Rows are points. To make a cloud, some directions were put in groups of two or more. Within a group, all points are equally far from the middle, so they leave a hole (a ring in 2 directions, a hollow ball in 3). The other directions are filled evenly. Then the cloud was stretched, turned, moved and blurred a little. Count the holes, and give their numbers of directions, smallest first.

Cloud:
0.05; -0.15
-0.08; 0.65
0.18; 0.07
0.16; 0.40
-0.04; -0.21
0.20; 0.22
0.07; -0.14
-0.34; 0.70
-0.22; -0.24
0.19; 0.15
0.20; 0.14
-0.66; 0.14
-0.42; 0.67
-0.43; 0.66
Holes: 1 (2)

Cloud (20 x 3):
-0.02; -0.46; -0.12
0.33; 0.32; -0.28
-0.05; 0.58; -0.54
0.42; -0.21; 0.32
0.33; -0.30; -0.21
0.15; -0.56; 0.30
-0.47; 0.19; -0.38
0.00; 0.64; -0.44
0.25; -0.10; 0.40
0.43; -0.45; 0.17
0.04; -0.38; 0.40
0.35; -0.52; 0.08
-0.48; 0.13; -0.02
0.43; -0.44; 0.10
0.09; 0.08; 0.37
-0.43; 0.60; -0.21
0.22; -0.24; 0.43
-0.04; 0.55; -0.55
0.49; -0.10; -0.03
-0.39; -0.13; 0.07
Holes: 1 (3)

Cloud:
0.08; -0.13; 0.50; 0.22
0.46; 0.21; 0.05; -0.30
-0.04; 0.17; -0.22; 0.02
-0.22; -0.69; 0.47; 0.14
0.21; 0.58; -0.12; -0.35
-0.42; -0.24; 0.02; -0.07
0.46; -0.07; -0.13; 0.50
0.03; 0.40; 0.06; -0.14
0.47; 0.38; 0.27; -0.19
-0.09; -0.14; 0.83; 0.17
-0.10; 0.45; 0.42; 0.03
-0.48; 0.07; 0.32; -0.50
0.32; 0.24; 0.21; -0.16
0.29; 0.18; 0.10; -0.24
-0.29; -0.01; 0.90; 0.13
0.17; 0.11; 0.59; -0.29
-0.24; -0.21; 0.49; -0.47
0.03; -0.72; 0.60; -0.16
-0.24; -0.07; 0.51; 0.46
0.06; -0.16; 0.87; 0.38
-0.16; 0.69; 0.30; 0.10
-0.61; -0.05; 0.37; -0.15
0.09; -0.85; 0.55; -0.32
0.03; 0.35; -0.50; 0.00
-0.39; -0.28; -0.02; -0.06
-0.13; 0.06; 0.03; 0.21
0.02; 0.09; -0.39; -0.32
0.26; -0.16; -0.29; -0.02
-0.10; 0.42; 0.78; 0.02
-0.50; -0.17; 0.21; -0.29
0.32; -0.53; 0.00; 0.07
Holes: 0

Cloud (54 x 6):
0.01; -0.35; 0.53; 0.04; 0.05; -0.60
0.58; 0.46; -0.20; -0.46; -0.24; 0.61
-0.08; -0.47; -0.13; 0.49; -0.25; -0.14
-0.16; 0.47; 0.05; -0.15; -0.47; -0.56
0.37; 0.92; 0.23; -0.38; -0.25; 0.29
0.11; 0.01; -0.17; 0.24; -0.53; -0.28
-0.18; -0.02; -0.36; -0.06; -0.50; -0.19
-0.36; 0.01; -0.52; -0.13; -0.35; -0.16
0.25; -0.57; 0.12; 0.12; -0.33; -0.09
0.05; 0.46; 0.03; 0.02; -0.71; -0.12
0.44; -0.24; 0.66; 0.39; 0.25; 0.90
-0.27; 0.32; -0.22; -0.17; 0.37; -0.08
-0.04; 0.56; 0.49; -0.77; -0.27; 0.30
-0.03; 0.39; -0.04; -0.12; -0.18; -0.14
0.48; 0.61; 0.38; -0.45; -0.23; 0.69
0.10; -0.17; -0.28; 0.36; 0.03; 0.19
-0.36; 0.18; -0.30; 0.17; 0.01; -0.47
-0.36; -0.20; -0.33; 0.35; -0.34; -0.29
-0.18; -0.29; 0.00; 0.01; 0.35; 0.25
0.06; 0.54; 0.46; -0.26; -0.23; -0.16
0.10; 0.34; 0.09; -0.42; -0.11; -0.15
0.25; 0.00; 0.34; -0.27; 0.34; 0.12
0.68; 0.04; 0.55; -0.11; 0.01; -0.10
-0.05; -0.05; 0.14; -0.37; 0.13; -0.05
0.02; -0.05; -0.06; 0.14; -0.10; 0.64
0.28; -0.41; 0.42; 0.52; -0.11; 0.27
0.43; 0.34; 0.49; -0.49; -0.01; 0.73
0.33; -0.09; 0.70; -0.03; 0.02; -0.17
0.12; 0.64; -0.13; -0.22; -0.20; -0.48
-0.09; -0.45; -0.54; 0.84; 0.04; -0.15
-0.17; -0.48; -0.11; 0.12; 0.65; -0.01
-0.60; 0.25; -0.05; -0.13; -0.37; 0.08
0.20; 0.21; 0.32; -0.45; -0.28; -0.03
-0.32; 0.28; 0.04; -0.24; -0.58; 0.08
-0.23; -0.12; -0.16; 0.38; 0.32; -0.02
0.46; 0.23; 0.56; -0.10; 0.01; 0.38
0.19; -0.42; 0.40; -0.26; 0.15; 0.05
0.35; 0.03; 0.19; -0.41; 0.09; 0.02
0.70; 0.74; -0.25; -0.35; 0.21; 0.20
0.04; 0.04; 0.29; 0.33; -0.08; 0.72
-0.21; 0.30; 0.40; -0.60; -0.38; 0.71
0.63; -0.21; 0.62; -0.10; -0.18; 0.66
-0.10; 0.06; 0.29; -0.02; -0.08; 0.24
-0.11; 0.31; -0.15; 0.44; -0.06; -0.70
0.21; -0.46; 0.10; 0.17; -0.06; -0.32
-0.29; -0.57; -0.06; 0.22; 0.46; 0.02
0.02; -0.55; 0.67; -0.23; 0.00; 0.01
0.39; 0.58; 0.02; -0.33; -0.46; 0.23
0.01; -0.38; 0.38; 0.70; -0.44; -0.05
0.11; 0.35; -0.34; -0.56; -0.15; 0.58
-0.26; -0.35; -0.38; -0.39; -0.16; -0.39
-0.58; -0.42; -0.14; -0.04; -0.21; -0.39
0.47; -0.04; 0.13; 0.02; 0.12; 0.59
0.20; -0.14; 0.31; -0.19; -0.73; 0.03
Holes: 0

Cloud:
0.30; -0.33; -0.34; 1.06; 0.01; -0.07; -0.26; -0.05
0.19; 0.07; -0.56; 0.20; 0.01; 0.52; -0.57; 0.59
0.53; 0.16; -0.21; -0.13; 0.11; 0.36; -0.23; -0.17
0.24; 0.50; 0.52; 0.28; -0.55; 0.05; -0.01; 0.56
-0.03; -0.51; -0.44; -0.37; 0.57; 0.19; -0.42; -0.43
-0.37; 0.32; 0.03; 0.06; 0.12; -0.50; -0.29; 0.03
0.08; -0.06; 0.22; 0.29; -0.19; 0.09; -0.60; -0.26
0.45; 0.10; 0.33; 0.26; 0.44; 0.10; 0.04; -0.19
0.54; -0.09; -0.56; 0.56; 0.49; 0.32; 0.12; 0.17
0.33; -0.13; 0.55; 0.29; -0.31; -0.12; 0.09; -0.36
0.01; 0.49; -0.08; 0.00; -0.11; 0.55; -0.22; -0.33
0.03; -0.40; 0.35; 0.09; 0.15; -0.06; -0.06; 0.44
0.53; -0.19; 0.12; 0.35; 0.11; 0.24; -0.15; 0.46
-0.30; -0.27; 0.05; -0.36; 0.02; -0.16; -0.72; -0.36
-0.06; -0.40; -0.57; 0.13; 0.44; -0.25; -0.34; -0.44
0.18; 0.88; 0.55; 0.37; -0.45; -0.01; -0.02; 0.50
0.18; -0.23; -0.57; -0.03; 0.08; 0.27; -0.63; 0.57
0.53; 0.34; 0.35; -0.26; -0.19; -0.16; 0.20; 0.00
-0.33; -0.20; 0.26; 0.72; -0.14; -0.38; -0.23; -0.50
0.51; 0.59; 0.03; -0.28; -0.14; 0.17; -0.13; 0.59
-0.24; 0.21; 0.08; 0.11; 0.16; -0.42; -0.37; 0.68
-0.32; 0.28; 0.14; -0.14; -0.51; 0.24; -0.30; -0.03
0.04; -0.18; -0.21; 0.13; 0.21; -0.45; 0.22; 0.56
-0.02; 0.13; -0.02; -0.41; 0.24; -0.06; -0.47; 0.84
-0.09; 0.50; 0.23; -0.67; 0.02; 0.33; 0.19; -0.27
-0.05; -0.02; 0.52; -0.25; -0.44; -0.18; -0.05; -0.60
0.27; 0.60; 0.23; 0.22; 0.36; 0.02; 0.45; 0.61
0.21; 0.05; 0.35; 0.45; -0.39; 0.04; -0.27; 0.53
0.28; 0.08; -0.56; -0.05; 0.07; 0.34; -0.66; 0.41
0.48; 0.27; -0.42; 0.36; -0.23; 0.41; -0.01; 0.08
-0.06; 0.30; -0.03; -0.34; 0.37; 0.37; -0.57; -0.04
0.22; 0.27; 0.17; 1.05; -0.48; -0.14; -0.05; 0.10
0.05; 0.69; 0.37; -0.13; 0.06; 0.51; -0.14; 0.22
0.15; 0.13; 0.39; 0.67; -0.27; -0.18; 0.30; 0.63
-0.15; -0.07; 0.05; -0.13; -0.06; -0.17; -0.82; 0.10
0.06; 0.31; 0.34; -0.35; 0.56; -0.16; 0.10; 0.21
0.42; 0.13; -0.33; 0.24; -0.17; 0.46; -0.22; -0.14
0.22; 0.46; -0.27; 0.52; 0.39; 0.06; -0.15; 0.96
-0.49; 0.18; -0.02; 0.14; 0.04; -0.50; -0.31; 0.08
0.17; 0.03; 0.38; 0.78; 0.07; 0.04; 0.34; 0.43
-0.16; -0.22; 0.05; -0.29; -0.08; 0.15; -0.23; 0.56
0.39; 0.53; 0.22; 0.74; -0.13; -0.08; -0.21; 0.07
-0.28; 0.05; -0.65; -0.14; 0.50; 0.20; -0.39; 0.50
-0.20; 0.14; 0.22; -0.18; -0.26; 0.35; -0.13; 0.40
-0.51; -0.16; -0.09; 0.43; 0.24; -0.27; -0.40; -0.13
0.50; 0.67; 0.23; 0.23; -0.17; 0.02; -0.19; 0.56
0.00; 0.38; -0.49; -0.47; 0.07; 0.08; -0.37; -0.18
0.03; 0.65; 0.14; 0.81; -0.01; 0.28; 0.10; 0.53
0.34; 0.21; 0.04; 1.07; -0.15; -0.06; -0.35; 0.31
0.41; 0.05; 0.41; 0.33; 0.36; 0.14; 0.04; -0.25
0.50; 0.10; 0.46; 0.26; -0.42; -0.01; 0.14; 0.12
0.25; 0.04; -0.31; 0.41; -0.30; 0.29; 0.21; 0.43
-0.23; 0.53; -0.02; -0.80; -0.28; -0.03; -0.26; 0.40
-0.29; -0.04; -0.13; 0.54; -0.04; 0.09; 0.01; 0.43
0.22; -0.22; 0.49; -0.20; -0.09; -0.52; 0.33; -0.01
-0.02; 0.56; 0.04; -0.18; 0.10; 0.68; -0.13; -0.04
-0.33; -0.42; -0.41; 0.30; -0.02; -0.17; -0.49; -0.52
-0.14; -0.04; -0.10; 0.17; -0.22; -0.58; 0.03; -0.43
0.16; -0.25; -0.42; 0.28; 0.03; 0.49; -0.11; 0.52
0.20; 0.23; 0.45; 0.33; -0.61; -0.01; -0.19; 0.27
-0.21; 0.53; -0.48; -0.52; 0.32; 0.30; -0.32; 0.28
-0.22; 0.17; -0.37; 0.37; 0.03; 0.52; -0.49; 0.15
0.36; 0.10; -0.42; 0.02; 0.13; -0.21; 0.29; 0.02
0.42; -0.30; -0.42; 0.76; 0.52; -0.03; -0.10; 0.51
0.33; 0.00; -0.04; 0.51; 0.03; 0.05; 0.58; -0.11
-0.01; -0.24; 0.47; 0.20; -0.04; -0.21; 0.09; 0.52
0.32; -0.27; -0.75; 0.62; 0.26; 0.24; -0.31; 0.54
-0.41; 0.05; 0.29; -0.22; -0.27; 0.19; -0.35; -0.18
-0.21; 0.69; 0.45; -0.31; -0.13; -0.39; -0.14; 0.39
0.01; 0.56; -0.46; -0.34; -0.17; 0.02; -0.23; 0.08
-0.25; -0.48; 0.24; 0.48; 0.12; -0.56; -0.16; -0.55
0.10; 0.27; -0.23; 0.19; -0.18; -0.53; -0.03; 0.38
-0.36; 0.31; 0.00; -0.20; -0.48; 0.21; -0.18; 0.15
0.40; -0.31; -0.34; 0.64; 0.39; -0.31; -0.23; 0.43
0.26; -0.48; -0.11; 0.54; 0.22; -0.53; -0.30; 0.21
0.40; -0.11; -0.05; -0.51; 0.19; -0.28; -0.17; 0.28
0.06; 0.42; -0.30; 0.15; -0.04; 0.55; -0.42; -0.21
0.35; 0.40; -0.16; -0.46; 0.38; 0.41; -0.14; 0.87
-0.15; -0.32; -0.19; -0.20; 0.08; 0.31; -0.21; 0.49
0.25; 0.18; 0.53; 0.69; -0.30; -0.08; -0.18; -0.31
Holes: 3 (2, 3, 3)

Cloud (106 x 9):
-0.29; -0.44; -0.25; 0.08; -0.44; -0.45; 0.00; 0.03; -0.42
0.32; -0.60; 0.20; 0.36; 0.32; -0.29; -0.35; -0.17; 0.46
-0.28; 0.23; -0.08; 0.40; -0.10; 0.10; 0.43; -0.55; -0.25
0.69; -0.04; -0.34; 0.04; -0.17; 0.19; 0.30; -0.70; -0.02
0.13; -0.03; -0.57; -0.07; 0.21; 0.06; -0.52; 0.37; -0.25
-0.43; -0.12; 0.07; 0.21; 0.08; -0.41; -0.37; -0.20; 0.09
0.26; -0.35; 0.03; 0.26; -0.48; -0.23; 0.02; -0.38; 0.15
-0.33; -0.22; -0.11; 0.55; -0.13; 0.44; -0.21; -0.32; -0.05
0.12; -0.26; 0.24; -0.09; 0.18; -0.36; -0.21; -0.21; -0.41
0.74; -0.13; -0.03; -0.29; -0.26; 0.11; -0.24; -0.21; -0.14
-0.58; 0.29; -0.63; -0.29; 0.13; 0.47; 0.01; -0.47; -0.11
0.13; -0.90; -0.30; 0.51; -0.10; 0.21; 0.09; 0.25; -0.06
-0.08; 0.20; 0.09; -0.23; -0.48; -0.13; 0.10; -0.37; 0.15
-0.31; -0.19; -0.31; 0.30; -0.29; -0.25; -0.28; -0.55; 0.03
-0.45; -0.11; -0.26; 0.66; -0.16; -0.18; -0.24; -0.10; -0.38
-0.07; -0.15; 0.01; 0.13; 0.10; 0.33; -0.71; 0.23; 0.41
0.07; 0.23; -0.12; -0.31; 0.14; 0.39; -0.14; -0.03; 0.37
0.64; -0.28; -0.01; -0.24; 0.08; 0.11; -0.06; -0.16; 0.08
-0.36; 0.01; -0.54; -0.05; 0.19; 0.56; -0.26; -0.34; 0.13
-0.91; 0.11; 0.14; -0.13; -0.52; -0.06; 0.30; -0.37; -0.41
-0.02; -0.52; -0.06; 0.72; 0.26; -0.25; -0.70; 0.09; -0.21
-0.35; 0.11; 0.24; -0.05; 0.34; 0.33; 0.12; -0.45; -0.17
0.47; -0.45; -0.10; 1.03; -0.41; 0.18; 0.06; 0.13; 0.09
0.46; -0.92; 0.54; 0.97; -0.19; -0.08; 0.04; 0.21; -0.10
0.80; 0.08; 0.38; 0.59; 0.35; -0.26; 0.16; -0.01; -0.38
0.13; -0.42; -0.25; 0.62; -0.06; 0.50; 0.36; -0.14; 0.39
0.08; 0.13; -0.49; -0.58; 0.20; -0.04; 0.33; -0.27; -0.11
0.20; 0.01; -0.74; 0.03; 0.07; -0.40; 0.25; -0.05; 0.24
0.33; -0.04; 0.15; -0.21; -0.01; 0.57; 0.11; -0.62; 0.26
-0.32; 0.01; -0.01; 0.23; 0.23; 0.33; 0.45; 0.17; 0.14
0.02; -0.42; 0.56; 0.65; -0.01; -0.10; -0.25; -0.07; -0.07
0.25; -0.07; 0.33; 0.09; -0.16; -0.33; 0.16; -0.55; 0.20
0.34; 0.00; -0.31; 0.37; 0.13; 0.74; -0.09; 0.02; -0.21
-0.46; 0.19; -0.44; -0.28; 0.16; 0.37; 0.35; -0.55; -0.02
-0.30; 0.12; -0.99; -0.25; -0.31; 0.22; 0.04; -0.04; 0.10
-0.70; 0.47; 0.06; -0.26; -0.07; -0.16; -0.32; -0.18; -0.35
-0.54; 0.04; 0.29; 0.04; -0.58; 0.10; 0.26; -0.25; 0.16
-0.28; -0.64; -0.29; -0.06; 0.04; 0.43; -0.10; 0.28; -0.35
-0.22; 0.02; -0.76; 0.08; -0.28; 0.47; 0.05; -0.25; -0.28
0.78; -0.41; -0.01; 0.06; -0.24; 0.13; -0.27; 0.30; 0.17
-0.12; -0.12; 0.18; -0.18; 0.56; -0.01; -0.09; -0.21; -0.34
-0.20; -0.62; -0.72; 0.56; -0.11; 0.15; 0.08; -0.44; -0.14
0.04; -0.56; 0.31; 0.41; -0.24; -0.71; 0.42; -0.08; -0.10
-0.75; 0.00; 0.30; 0.20; -0.07; -0.07; -0.04; 0.03; -0.31
-0.06; -0.13; 0.01; 0.40; -0.36; -0.04; 0.60; 0.19; -0.30
0.15; -0.27; 0.18; 0.97; 0.16; -0.37; -0.14; 0.07; -0.12
-0.37; -0.14; 0.27; 0.35; -0.25; -0.22; -0.35; -0.04; -0.12
0.27; 0.21; 0.01; 0.07; -0.03; -0.15; -0.26; -0.83; -0.15
0.39; 0.12; 0.20; 0.25; -0.41; 0.06; 0.26; -0.67; 0.06
0.27; -0.23; 0.51; 0.75; -0.17; -0.33; 0.34; -0.28; -0.30
0.28; 0.14; -0.57; 0.45; -0.07; 0.26; 0.13; -0.70; -0.39
0.03; -1.00; 0.16; 0.00; 0.21; -0.16; -0.33; -0.18; 0.19
-0.01; 0.01; 0.59; 0.66; -0.38; -0.21; 0.28; 0.03; -0.12
0.11; -0.24; 0.33; 0.85; 0.08; -0.52; -0.17; -0.09; 0.12
-0.66; 0.49; -0.69; -0.26; 0.36; 0.04; -0.37; -0.39; 0.14
-0.52; 0.43; -0.28; 0.11; -0.16; -0.38; -0.63; -0.08; -0.12
-0.10; 0.21; -0.80; -0.01; -0.28; 0.02; -0.07; -0.31; 0.39
-0.53; -0.14; -0.42; 0.63; -0.50; -0.16; -0.30; 0.10; -0.15
0.20; -0.01; 0.01; -0.45; 0.18; 0.09; 0.19; -0.19; 0.23
0.30; -0.48; 0.56; 0.34; 0.42; 0.42; -0.04; -0.19; 0.28
0.14; 0.19; -0.07; -0.64; 0.07; 0.00; 0.61; -0.48; 0.09
-0.55; 0.45; -0.33; 0.15; 0.04; 0.20; -0.40; -0.26; 0.06
-0.66; -0.19; -0.23; 0.33; -0.23; -0.37; -0.27; -0.43; -0.07
0.21; -0.10; 0.57; 0.54; -0.42; -0.30; 0.15; -0.14; -0.08
-0.74; -0.05; -0.78; -0.13; 0.27; 0.12; 0.23; -0.53; 0.11
0.04; -0.32; 0.17; -0.08; 0.46; 0.01; -0.44; -0.35; -0.33
0.14; -0.18; -0.68; 0.79; 0.22; 0.05; -0.08; 0.19; -0.10
-0.58; -0.49; 0.09; 0.04; -0.14; -0.48; -0.38; 0.16; -0.23
0.55; 0.10; 0.37; 0.56; 0.44; -0.07; 0.07; 0.22; -0.17
-0.62; -0.35; 0.14; 0.15; 0.60; 0.01; 0.38; -0.19; 0.06
-0.20; -0.17; -0.09; 0.55; -0.07; 0.00; 0.79; -0.21; -0.12
-0.46; -0.56; -0.72; -0.09; 0.03; 0.56; -0.04; -0.12; -0.02
-0.64; -0.26; 0.28; 0.12; 0.20; 0.12; 0.17; 0.22; 0.41
-0.69; 0.01; -0.18; 0.13; -0.44; -0.45; -0.09; -0.16; 0.27
-0.62; -0.39; -0.52; -0.32; -0.58; -0.08; 0.34; -0.10; 0.28
0.33; -0.34; 0.37; -0.12; -0.24; 0.34; -0.06; -0.40; 0.45
0.15; 0.08; 0.23; 0.55; -0.10; -0.27; -0.09; -0.35; -0.48
-0.50; -0.15; -0.28; -0.30; -0.24; 0.51; 0.14; -0.45; 0.15
0.44; -0.67; 0.13; 0.56; -0.08; -0.66; 0.13; 0.06; 0.35
-0.29; -0.08; -0.63; -0.35; -0.13; 0.34; 0.04; -0.42; 0.20
0.50; -0.83; 0.40; 0.23; -0.51; 0.03; 0.09; 0.39; -0.06
0.47; 0.05; -0.51; 0.36; 0.08; 0.05; 0.56; -0.29; -0.03
0.93; -0.31; 0.45; 0.79; -0.14; -0.12; -0.31; 0.17; -0.08
0.48; -0.74; -0.27; 0.42; -0.01; 0.23; 0.40; -0.17; 0.00
0.39; -0.48; -0.14; 0.77; -0.70; -0.03; -0.24; 0.00; 0.29
-0.36; -0.48; 0.47; -0.02; 0.18; 0.27; -0.31; -0.34; -0.36
0.22; -0.21; 0.09; 0.88; -0.60; 0.01; -0.14; 0.32; 0.02
0.09; 0.01; -0.53; 0.34; 0.62; 0.56; -0.21; -0.46; -0.29
0.44; -0.38; 0.65; 0.55; 0.32; 0.20; -0.27; -0.32; -0.36
0.40; -0.58; 0.20; 0.46; 0.02; 0.09; 0.39; 0.38; -0.05
0.10; 0.44; -0.07; 0.26; -0.50; -0.43; -0.07; 0.01; -0.17
-0.29; -0.44; -0.78; 0.34; -0.53; 0.23; -0.24; -0.22; 0.17
0.41; -0.07; -0.63; 0.41; -0.36; -0.12; -0.06; 0.37; 0.23
-0.10; -0.17; -0.25; -0.78; 0.00; 0.12; -0.08; -0.33; -0.13
0.18; 0.36; 0.56; 0.50; -0.17; -0.41; 0.18; -0.19; -0.05
0.20; -0.09; -0.73; 0.14; -0.33; -0.28; -0.89; 0.13; -0.19
0.30; 0.20; -0.26; -0.06; -0.16; -0.41; 0.27; -0.49; 0.13
-0.29; -0.03; -0.35; 0.44; 0.24; 0.05; 0.49; 0.31; 0.19
-0.01; -0.81; -0.62; -0.03; 0.04; 0.27; -0.13; 0.10; 0.23
-0.11; -0.11; -0.12; 0.00; 0.38; 0.16; -0.36; -0.34; 0.30
-0.33; -0.25; -0.65; 0.24; 0.25; 0.13; 0.02; 0.10; -0.43
-0.01; -0.14; -0.54; -0.02; -0.16; 0.58; 0.17; -0.21; -0.42
-1.05; -0.31; -0.72; -0.70; -0.17; 0.02; 0.31; 0.02; 0.23
0.54; 0.07; 0.26; 0.40; 0.39; 0.38; -0.08; 0.20; -0.21
-0.16; 0.34; 0.16; -0.38; -0.19; -0.01; -0.10; -0.65; -0.24
0.12; -0.19; -0.03; -0.40; 0.04; -0.05; 0.23; 0.24; 0.06
Holes: 1 (4)
